Each row of a before or after table is a point. One or more steps were done to the points. Then noise was added and the rows were shuffled. The steps act on columns, c1 being the first. Write out the steps. A step turns or swaps two columns, mirrors them in a line or flattens them onto one, adds a multiple of one to another, or multiplies or shifts one. Angles are multiples of 10 degrees, from the lower column toward the higher: turns from -170 to 170, lines from 10 to 170 but not 90. Use the fewest steps. Two steps may share a column if one is a turn and the other turns, adds or multiplies; they go together, in the order done. Otherwise the lowest column goes first.

Before (9 x 2)
[[-11   2]
 [-19  -5]
 [ -7  11]
 [ 20  37]
 [ 24   4]
 [ -9   0]
 [ 26  -2]
 [ 20  22]
 [ 24  18]]
After (9 x 2)
[[ -9   0]
 [-11   3]
 [ -7  17]
 [ 24  29]
 [ 24   7]
 [-19  -7]
 [ 20  35]
 [ 20  59]
 [ 26  -3]]
Steps: multiply c2 by 1.6

Before (9 x 4)
[[-44  18  43 -44]
 [-36   7  54 -15]
 [ 20 -26  40 -21]
 [-37 -25  28 -11]
 [-30  16  52  -7]
 [ 10  16 -35   5]
 [ 14  12 -39 -20]
 [  9 -17 -51 -22]
 [ 33  30 -50 -25]]
After (9 x 4)
[[ 19  19  -1 -45]
 [-47  15  36  42]
 [ 28 -53  44  22]
 [ 16  27 -21 -28]
 [-61  39  57  16]
 [-38  32  29  42]
 [  9 -33  -4 -59]
 [ 46  63  -3 -57]
 [-49 -47  23  19]]
Steps: multiply c1 by 1.3; multiply c2 by 2; turn c3 and c4 by 60 degrees

Before (14 x 6)
[[  1 -44  14   8 -12 -40]
 [ -4  14  58  11 -18   3]
 [-48  -3  26   1 -26  16]
 [-11   5  19  -1 -46  -3]
 [  7  -1   0 -13   4 -10]
 [  4   8  32   8 -26  27]
 [-29  -6 -14  -4 -32  17]
 [ 60  16   7  -3  27  -2]
 [-10  38 -15  18  37 -26]
 [ 36  20  -6  38   1  31]
 [ -8   2 -31 -25  27  36]
 [ 10  19  32 -11  27 -29]
 [-31  -8  28 -11 -17  15]
 [-10 -30  30  27   6  -9]]
After (14 x 6)
[[  2 -19  11  57  14   5]
 [-27  36  18 -16  38  13]
 [ -7   5  26  30 -31  11]
 [-11   3 -15   2  -2  -7]
 [ 16 -19 -11  26  -8  32]
 [ 32   1  37  -5  22 -37]
 [ 17 -32  -5 -14  -4  29]
 [ -4 -45   0  22   6  10]
 [ 14 -27  -1  27  -3  51]
 [ -3  27  -2   8  16 -59]
 [ 35  28 -23 -30   2   9]
 [-29  28 -13  31  21 -10]
 [ 27 -25   8  31   9  -3]
 [-38 -11   8  15 -45  -2]]
Steps: turn c1 and c6 by -90 degrees; swap c2 and c5; swap c3 and c4

Before (10 x 9)
[[-11  -6 -20  49   5 -11 -16   4 -48]
 [  0   4   4 -11   3 -25 -25   2  -6]
 [ -1  28   6 -17  -1  13 -18  -5   2]
 [-12  -1 -10   6  12   3 -13 -13   3]
 [-12  16 -10 -21  13  14  -5  12  -2]
 [-15  -3 -11 -10 -18   9  31  12 -11]
 [  9  15 -17  -2   4  16  -4   8   8]
 [-13  -6  -3  13   5  21 -14  12   9]
 [ -9  27   4   2  14 -10 -13   6   4]
 [  3  -6   9  -5  16  22   3   2   9]]
After (10 x 9)
[[-29  -3  -5  -6  15   3  -6 -16   8]
 [-18 -25  -1  -2  15   9   2   2 -14]
 [-29  -2 -17  19  13  24  -8  11   2]
 [ -6  21   0  16   2 -12 -23  -5  -7]
 [ 11 -11  -2  13 -19   4  24  21  12]
 [  1  -2 -20  -4   1  22  -8   6   9]
 [-17   4  37  -6   5 -13 -14  -5  59]
 [-24 -20  -1 -15   3   7 -14   8   4]
 [-33  26  -1  -4  14  18 -14   0  -5]
 [  0   7  -7   8   1  32 -15 -10 -12]]
Steps: add -1.5 times c5 to c1; turn c2 and c6 by 50 degrees; turn c4 and c9 by 140 degrees; turn c3 and c9 by -50 degrees; turn c7 and c8 by 20 degrees
